Every row gives one point. The last column is the point's height on a tilted bowl or saddle (a function of degree 2), plus a little noise. Along how many of its main directions does it bend up, bend down or stay straight?

Points (11 x 3):
[[ 60 -23 -58]
 [ 31 -21 -38]
 [ 16  -7 -26]
 [-30   1 -31]
 [ 17   7 -19]
 [-31 -13 -32]
 [ -8 -39 -38]
 [  0  -5 -23]
 [ -9  46 -20]
 [ -8 -10 -26]
 [-17  26 -24]]
Directions: 0 up, 1 down, 1 straight

Points (17 x 4):
[[ 30 -56   0  43]
 [  5   8 -29  21]
 [ 45   8  -1  42]
 [ 40  11   5  34]
 [ 20  -9 -24  36]
 [-27   4  12 -11]
 [ -4 -45  12  13]
 [-43  35  -3 -34]
 [ 60 -17  19  60]
 [ -1 -10  16  14]
 [-16 -18  26   2]
 [ 37  29 -10  24]
 [-25 -22  16  -5]
 [  9 -12  12  23]
 [-50 -34 -11 -41]
 [ -3   1  26   4]
 [ 55   7  -1  48]]
Directions: 0 up, 1 down, 2 straight

Points (18 x 4):
[[ 29  -3  -3  23]
 [  8 -39 -14  60]
 [-12  11  25  -8]
 [ -9  -1  33 -19]
 [ 21  -6 -12  43]
 [ 27   2 -10  32]
 [-34 -17   1   3]
 [ -7  18 -11  15]
 [ 19 -11   9   5]
 [ 60 -25   4  29]
 [ -5   9   0  11]
 [  7  13 -18  27]
 [ 23   7 -11  28]
 [  8 -33  -3  37]
 [-20 -13   3  11]
 [ -4  13 -28  32]
 [-11  13  21  -6]
 [-12 -13 -12  29]]
Directions: 1 up, 2 down, 0 straight

Points:
[[ 44 -14 -32 -22 -15]
 [ 58  20  -9 -30  34]
 [-17 -31   8  50  41]
 [-16  13  33 -60   7]
 [-35 -20  26  10  -4]
 [-36 -46  39  -5  29]
 [  8 -26  -4  -6 -14]
 [ 13 -45 -16   7  -1]
 [ 12  28 -58  13  58]
 [  1 -20  -1  31  19]
 [ 30  26  16 -19  -6]
 [ 43 -45 -30  11  19]
 [ 37   9  15  28  14]
 [ 17  27 -26  -4  23]
 [-22  12  11   5 -14]
 [-26 -37  29  50  28]
 [ -9  44 -14  34  60]
 [ 29  32  24  -1 -16]
 [ -6  13   4   4 -10]
 [ -5 -37   8   7   1]
 [ -9   4  24  -7 -28]
 [ 35 -40 -24  36  57]
 [ 30 -16 -32 -15 -23]
 [-23   1 -27 -32 -33]
 [ 16   9   2 -41 -13]]
Directions: 3 up, 1 down, 0 straight

Points:
[[ 26  35  13 -13  12]
 [ 10   3 -15  43  -9]
 [-12 -39  19 -45  37]
 [-28   0 -38   7  -4]
 [  0 -16 -35 -49  15]
 [-22 -19 -37  18  -5]
 [ -8 -22 -12  12  -6]
 [-21  -3 -48   2  -4]
 [ 16  17  26  -5  10]
 [ -7  41  48 -52  60]
 [  6  37   6 -44  29]
 [ 14  21  19  -6   8]
 [ 19  22  60 -28  47]
 [-22   7  -8  -2  -2]
 [  5 -21  -3 -51  24]
 [ 21  35 -10   0  -2]
 [-20  32 -14  14   0]
 [-28   7 -26   0  -3]
 [ 30 -26  48   5  28]
 [-26 -11 -17 -17   3]
 [  4  -1 -18 -16  -5]
 [-20  52 -12  16  10]
 [-23  17  -7 -35  16]
 [ 13  39  24  16  13]
 [ 38 -22 -17   7 -13]
 [-22 -46  23  26  18]]
Directions: 3 up, 0 down, 1 straight

Points:
[[ 14   2  13   6  -3   1   0]
 [  6  38   9   9   5 -12   0]
 [-19 -21 -35  14 -13 -30 -60]
 [-37   7  24   5  27 -12 -38]
 [ 11 -28  -3  -3  21  -2 -14]
 [  2 -34  27 -11  23  16 -14]
 [ 24  26 -33  19  30 -15 -44]
 [ 36 -13  -3 -34  -3   9  -3]
 [ 41  17  -7  11  20  25 -18]
 [ 14   9  -7 -14   2 -12  -2]
 [ 27  13  -6   8  -7 -15  -7]
 [-13  19   1 -30  12 -41 -26]
 [ 27  18  47  13   5  -1  24]
 [-60  -8 -10 -31  -9 -16 -21]
 [-13   3 -20   4   7  -3 -20]
 [ -5  12 -26  27   7  -8 -43]
 [  9 -36   0  14  24 -19 -37]
 [-19 -39  14 -30  19   7  -5]
 [ 20  -6   1  29  38 -12 -28]
 [  0   5  -2  27   2   7 -22]
 [ 13  -8 -21 -18 -32   8  -8]
 [ 23  31 -10   2  35   8 -14]
 [  3  30 -18 -17 -16  19 -16]
 [ 24 -11 -41   9   0  27 -31]
 [  3  -8   9  13  -5 -34 -22]
 [-36 -10  17  16  -2  -1 -32]
 [  7  14  17   7 -24   5  -8]
 [-23   7  -7 -27 -25  35   1]
 [  9  26  16 -46   2  -6   0]
 [ -9  -2  23  -5  17 -28 -10]
 [ 33 -22   3   6   3   4 -12]
 [  2  -2   5  10  -3  10  -8]
 [ -7   5 -12  -5 -11 -15 -15]
 [ -6 -44  19  -3  -7  -8 -16]
 [  2   1   3  19  -5  12 -15]
 [  1  17 -22  26   9  11 -33]
 [-42 -15  22  12  -8   7 -31]
 [  4  22  -5 -26  13  26 -11]
 [-32  22   3  22 -22  11 -40]
 [ -1 -26   5  -4   3  12  -3]
 [ 37  10  18 -19  -1  28  -4]
 [  2  11   6   7  15   0  -6]
 [ 10 -13 -20  32   1  10 -36]
 [ -3 -37  -9  25  33  50 -48]]
Directions: 1 up, 5 down, 0 straight

Points:
[[ 10  19 -14 -20  11  -3  14]
 [-36  12   8 -16  45  -8  12]
 [ -9  40  14 -24  14  16 -15]
 [ 11 -26  17 -10  23  12  -7]
 [  6 -10  46  14   5   6 -33]
 [-34  -3   2 -14  35   0  -1]
 [ 40  27  15  -3   8  33 -23]
 [ -5 -32   6  12  -8  -6  -9]
 [ -8 -47 -31  21 -18 -30 -36]
 [ -5  23   3   7 -17  10 -23]
 [ 30  -3 -38 -14 -15  17 -26]
 [-23  10  10  -9  -7   6 -20]
 [ 31  10 -20  23 -10 -27  -1]
 [ -2  11  -3  27  28  14   2]
 [-23  48  10 -19 -16   8 -47]
 [ 36  -2   8  45  -3 -28 -26]
 [-12  -4   4   7 -10  -2 -10]
 [ 11   0  -1  11 -30  14 -20]
 [  1 -22 -14  41  -7  -7 -15]
 [ 25 -13 -19  15  11  20  -3]
 [-30 -42  45 -32  11  39 -43]
 [  7   9   0  10   3   0   1]
 [ 19   2  27  21  17  31 -28]
 [  2 -14   3  -8  30  20  -2]
 [ -8 -11  25   5  20  15 -11]
 [  3 -12  -2 -15  -6  -6  -7]
 [  9 -28  24  -2   9  11  -9]
 [ -1   3  -6  40  20  24 -10]
 [ 29   8 -24  14   6  -2   6]
 [ 31  -3 -21  16   9 -17  14]
 [-15   9  20 -12  -8 -34 -16]
 [ 13  -2  38   3   0  27 -25]
 [-19  17  25  -4  18  -5  -7]
 [  6 -14 -18  11  45 -18  29]
 [ -7  18  26   6   4  19 -22]
 [ -7  -4   4   5 -29  -3 -25]
 [ 15  -8  18  29 -41  30 -24]
 [-15 -14  13  19  -4  31  -3]
 [-16  30  26 -53  -2  20 -58]
 [-11 -26 -46  10 -45  23 -44]
 [ 18  11  14  60   5  31 -60]
 [-20  14  -4  13 -12 -28 -14]
 [ 27  21  43 -20  27   3 -12]
 [  0 -13  -5   4  21  30  -1]
 [ 36   8  42  -4 -19  31 -35]
 [ -7 -14   1  12   0   3  -2]
 [ 10   6  -2 -23  -3  16 -10]
 [ -8  10  -7  12 -21   0 -21]]
Directions: 1 up, 4 down, 1 straight

Points:
[[  7   8  25  24  37  -8   5  -4  13]
 [ -6 -14  50  -6  17  -5 -17  15   6]
 [  4   9   7  -7  20  18  34  -1   9]
 [-16 -22 -27 -17 -32 -10 -18 -18  16]
 [-12 -28 -11 -19 -14 -28  34 -20  21]
 [ 23 -18  -9  12  23  24 -24 -24  14]
 [ -9 -18   4 -29 -24  32 -14 -14   7]
 [ -2 -19 -26 -10  50 -33 -19   0  10]
 [-16 -25 -17  12  -6   2 -33  15  16]
 [  1   3 -19  -4 -19   2   9  23  13]
 [ 34 -20 -28  26 -31 -26  -6  23  29]
 [ 41  18  42  22 -34  21  48 -14  25]
 [-35  -7  24  -4  58   7   0 -15   1]
 [ 27 -13  36   1  39   0   1  -9  10]
 [-10  24 -10 -45  -4  -7  -8 -19   8]
 [ 21  14   2  49  -2   6  37 -16  34]
 [ 17  35  -6 -27   6  23  14 -15  14]
 [ 41  11  23  14  15  -1  15   7  15]
 [ 12 -50   9  -4   5   3  10  27   8]
 [-16  14  23  19  -1 -26  59   1  40]
 [  3 -31  13  13 -27 -27  15  10  18]
 [ 21  27 -34  -7   7  -1  16  18  23]
 [ 25  -6  12 -15 -37   8 -16 -37   5]
 [ -8 -10  52  -5   1   5   2 -10   4]
 [  6  -7   6 -37 -40  26 -21 -13   9]
 [-14 -15 -10 -55  38   0  -9  13   6]
 [-17  -2 -17  -8  59  11  -4  10  12]
 [-13   7 -26  -9  15  18  -5 -11  10]
 [-19 -19   8 -24 -14  34   5 -26   9]
 [-18  -6  29   0 -18 -22  -2   6  13]
 [ -2  44  -6  28   3  28   3  44  46]
 [ 15  -5  20  -7  10  -6  -4  -7  -1]
 [-26  -7 -30   4 -12   7  19 -43  28]
 [  0 -30 -34 -12 -13 -11   1  -3   8]
 [ -1   9 -14 -19  -6  12  15 -19   7]
 [-60  -2  11 -43  15  37 -29  16  32]
 [  6 -24 -23 -24 -22 -13 -12  -9   2]
 [  3   5  -8 -46   1  25   6  12  10]
 [ -5  17  39 -19   0 -21 -14 -11   8]
 [ 29  29  -4  40 -19 -48  17  -1  60]
 [ -3  21  26  -9 -47  12  -2 -22  22]
 [ -7 -41  35  -6  -2  -1  -1  15   4]
 [  1  -1  50 -10  22 -10  -4 -20   4]
 [-16 -16 -33 -30  -3 -24  -2   3  10]
 [ 21  23  -5  -6  25 -16  11  -3   8]
 [ 18  27 -20  16   6  19 -14 -14  21]
 [  0 -11 -29  -4 -27 -20  13 -21  15]
 [ 10  27  16 -18  18 -40 -15  12  10]
 [ 23  15  22  42  20   7  -6  17  27]
 [  5  37  14 -28 -34   5 -31  -7  27]
 [ -8 -23  31 -41 -29 -10 -14   1  10]
 [ 13 -29   7   4  17  36  13 -41  13]
 [ 39 -17  18  -1  -1  37   1  -6   3]
 [-20  14  -1 -15   6 -32 -22   8  10]
 [  6   8  -1  -1  13 -28 -19  15  10]
 [-17  21  -3  -8   9 -11  16  -3  10]
 [  5  30  27  -1   2 -13   4  -9  11]
 [  6   8  -4  30  24 -14  -5  36  27]
 [  0 -13 -14 -21  22  -5 -14  19   3]
 [ 11  28   4  12  18 -47 -13  -8  24]
 [-13  46 -38  33   0 -26   6  -3  58]
 [ 16  -7  18   7   8 -31   5  14  13]
 [ 33 -42   7  13  14  -5  12 -13  15]
 [ -2   4 -16 -23  -9 -30  -8  -3   5]
 [-14 -16 -21   0   7 -14  23 -16  14]
 [-13   1   1   7  17  -1  -6  24   7]
 [  2 -36  -2  18 -15  22  -6  19   5]
 [-40   4  -2 -15 -19  17 -55   4  36]
 [ 10  -2  11 -35  -2   9 -12 -12  -3]
 [  3   5  16  23 -14 -10 -21 -23  20]
 [ 21   5   4 -51  25  11   1   6   3]
 [ 27  -3 -25 -16 -14 -16   8 -10   2]
 [ 10  -4  26   0  20   4  43  49  21]
 [ 15  -9  -7   2  10 -18 -25   3   8]
 [-18  -2  -8 -25  25 -16  -9   5  -1]
 [  7 -28 -24  21 -11   9  15  15  11]
 [ -1   6 -16   1 -15   7  10 -28  11]
 [-23  34 -22 -21  34  47 -50  28  56]]
Directions: 6 up, 0 down, 2 straight

Points, 70 rows:
[[-24  -8  15 -32 -18 -23   4  24  17]
 [ 50  42 -23   4  15  -7 -47  12 -37]
 [  4  -8  17  13  20 -11 -18  37  11]
 [ 32 -12  30   4 -13  14   4 -17  22]
 [-21 -20 -20  13   4   6  -8  14  10]
 [ 12   6  -6  -3  -9   7 -22  -2 -22]
 [-39   4 -26  14 -14  36   6   1   4]
 [ -4 -10  18   0 -18 -21 -16 -24  -6]
 [ 18 -38 -28  19  -4  29 -20 -15  39]
 [ 32 -30 -10 -20 -11 -34   4 -37  53]
 [-18   6 -36  36  -9  19  -3  12   2]
 [ 29  12  -4  44  40  23  -7  40  29]
 [ 13  27   3   3  -7   1  -3   8 -25]
 [ 16 -27   9  16 -11  42  36   6  57]
 [ -3 -13   1  11  22  23 -29  32  18]
 [ 22 -40 -12  16  17 -17   5   2  35]
 [ 10 -13  -1 -27   9 -16   9  -2  14]
 [  6   3 -33 -29  24 -36  -7 -33  23]
 [-39  28  10  31 -34 -24  -8 -18   5]
 [ -3  -9  25   1  -6  23  -4 -20  13]
 [ 17 -17 -38 -19  21  10  13   2  35]
 [-28  -7  40   5  36   0  -2 -19  32]
 [ -7   9   3  20  41   9 -12 -32  -7]
 [ 13 -18 -26   8 -38  -6 -10 -22  25]
 [ -1  26 -37   8 -14 -36  -7   3   1]
 [ -7 -24   6 -15  -3   4  49  36   8]
 [-10 -17  10 -34  11 -28 -18  -8  19]
 [  7   8 -30   0  15   3  11  13  -5]
 [ 23 -24   7   6  -6  30 -16  13  23]
 [ 10  -2  10 -11 -17  10  23  -3   6]
 [ 16 -27   3   5   9 -20  15   0  24]
 [-27 -22   1  -9 -40  16 -15 -27  48]
 [ 19  15  60  20 -32 -18  13 -10  39]
 [ 15   6  18  10 -22  23 -25  10  -6]
 [-44 -13 -29  -7   3  38 -21 -16  51]
 [-14 -10   8  22  15  27  13  11  15]
 [ 28  -6 -13 -13 -29  -4  12 -16  31]
 [  1  24  -9   2  34  -5  33 -11  15]
 [-14   7  -2   8  -7 -24 -19 -53 -20]
 [-25 -25 -12  14  20  17  -9   0  23]
 [ -4 -19  -8  12 -46  -1  -7  -4  23]
 [-12   7 -31 -23  -3 -23  -3 -12  10]
 [ 29 -24   4  18  -9  44 -22  16  39]
 [-16 -12 -44 -14  20  15  16   8  18]
 [-29 -20  40  23  38  -5  14   4  60]
 [  3   2   5 -25  26  -3  -2 -10  -4]
 [-38  -7   4 -11  -6 -37 -19 -26  16]
 [-17 -10  25  26  19   4  -3  -2  13]
 [ -2   9   9  -7 -41   3  14 -12   3]
 [-17 -28 -26 -16  18  -2 -10   7  27]
 [ 18  -9 -18  24  -7   8 -26 -11 -21]
 [ -9  -7 -12 -32   0 -21  18  -6  16]
 [-21  30  36   5 -18  17 -20   8   1]
 [ -2 -18 -25   2  29 -23 -20 -11  -3]
 [-35 -27  40   2  -9  10  11  -7  48]
 [-17  -1  11  10  -1 -21   7 -49   6]
 [ 54   1 -14  21   4  -2  10  34  34]
 [ -7  19  11 -40 -26  -4  16 -32  25]
 [ 25 -24  28 -18  -9   8 -45  -1  17]
 [ 12 -18  17   6  26  14 -46 -30 -29]
 [-11  15  -9   5  25  -5  19   9 -10]
 [ -5  19   6 -11 -50  -9   3 -20   9]
 [-17  13   9 -11  -1   8  14  -6 -15]
 [-52  -5  16  14  51   4  -1 -19  55]
 [ 33 -54  36 -18  36 -32 -26 -21  32]
 [ 14  30 -27  15  -5 -10 -22   0 -29]
 [-24  19  -2  11   3 -15 -15 -10 -21]
 [-19   9 -10 -11 -13  15   7 -24   0]
 [-17  21  16 -53   7  -6  11  44  -6]
 [ 19  23 -32 -11  19   5  35   3  19]]
Directions: 7 up, 1 down, 0 straight
